Each row is a point. The ring and each string are closed loops that go straight from each point to the next, and from the last back to the first. Before rounding, they use only three directions, however many columns there are. How many times does the string pass through the ring? Passing back the other way cancels.
In the rows, 128 means zero.

Ring, 10 rows:
[[192 104 160]
 [170 138 131]
 [144 151 105]
 [108 152  74]
 [ 86 136  63]
 [ 84 117  69]
 [ 97  92  90]
 [135  71 127]
 [170  72 153]
 [188  85 163]]
String (18 x 3):
[[111  91  69]
 [119  87  70]
 [132  98  97]
 [127 104 131]
 [141  83 103]
 [152  60 115]
 [150  88 109]
 [138 105 127]
 [145  75 165]
 [157  45 158]
 [133  70 165]
 [131  95 131]
 [133  96 109]
 [116  75  82]
 [118  92  84]
 [118 108 121]
 [112 106 114]
 [122 103  94]]
Times through: 0

Ring (6 x 6):
[[138 240 192 111 150 122]
 [108 217 170  96 121 107]
 [121 134 114 111  97 122]
 [168  98 121 129 122 153]
 [203 124 164 137 162 172]
 [197 196 194 137 180 162]]
String (28 x 6):
[[152 163 117 135 121 136]
 [150 150 124 128 120 137]
 [161 140  77 152 109 142]
 [162  86  73 143 100 149]
 [163  61 120 119 113 155]
 [159  90 168 102 132 152]
 [164 141 145 126 135 147]
 [178 140 111 148 131 154]
 [194 106  91 159 129 166]
 [194  48 121 135 131 175]
 [169  69 165 105 134 160]
 [158 137 157 116 135 145]
 [166 159 118 142 129 145]
 [171 122  55 164 105 149]
 [145  88  77 131  91 139]
 [148 136  77 143 100 135]
 [145 153  95 138 108 132]
 [122 149  75 131  86 119]
 [ 86 142 100  97  72 100]
 [ 77 140 181  57  95  99]
 [112 160 170  87 115 116]
 [149 185 108 141 119 132]
 [125 190  94 134 101 116]
 [ 81 175 131  88  84  94]
 [ 65 152 176  54  87  90]
 [ 77 144 162  66  89  98]
 [ 89 144 103  98  76 102]
 [133 159  61 146  89 123]]
Times through: 3

Ring:
[[196 148 160  96  96 131 115 107 149 161 170]
 [183 161 148 129  89 126 149 103 169 136 147]
 [106 135 100 162 129 136 161 134 146  95  95]
 [ 63 106  84 138 154 151 135 147 119 104  88]
 [ 69  87 104  78 154 164  88 140  98 152 123]
 [135 110 136  71 131 151  85 126 113 167 156]]
String:
[[112 108 125  80 132 154  97 126 117 158 141]
 [128 121 119 118 135 141 117 135 123 129 128]
 [106  96 114  88 155 154  85 145  97 145 133]
 [ 76  78 111  57 160 168  66 143  85 167 137]
 [ 34  58 111   7 154 188  46 127  80 206 146]
 [ 68  88 111  62 144 168  85 129 104 168 132]
 [103 112 115 100 134 151 112 129 122 142 127]
 [ 92 108  99 127 153 148 119 147 112 115 107]
 [ 56  94  80 131 168 155 119 157 102 105  88]
 [ 14  81  65 124 175 166 120 158  98 107  74]
 [ 10  84  70 115 163 168 124 146 107 118  78]
 [ 57 102  96 104 139 160 123 129 124 136 105]
 [109 122 108 130 135 143 131 134 130 119 113]
 [113 129  94 173 149 132 150 153 128  81  91]
 [ 69 119  69 191 163 137 164 162 125  61  62]
 [ 48 111  66 175 161 146 159 157 123  73  61]
 [ 44 103  81 131 149 157 138 140 123 111  85]
 [ 80 109 106 102 132 155 121 126 127 140 116]
 [102 117 110 116 134 147 124 132 127 129 117]
 [105 117 109 121 137 146 124 135 125 125 116]
 [ 72 100 103  95 142 159 110 132 116 143 116]
 [ 47  84  99  72 149 170  94 133 104 157 117]
 [ 87 103 114  83 135 159 103 126 117 155 129]
 [112 114 109 122 145 144 116 143 116 122 118]
 [101 102 106 110 155 150 102 148 103 128 119]
 [ 76  78 112  54 159 168  66 141  86 169 138]
 [ 72  71 123  19 149 177  48 128  85 200 156]
 [ 92  90 129  39 133 168  71 119 105 190 155]]
Times through: 4
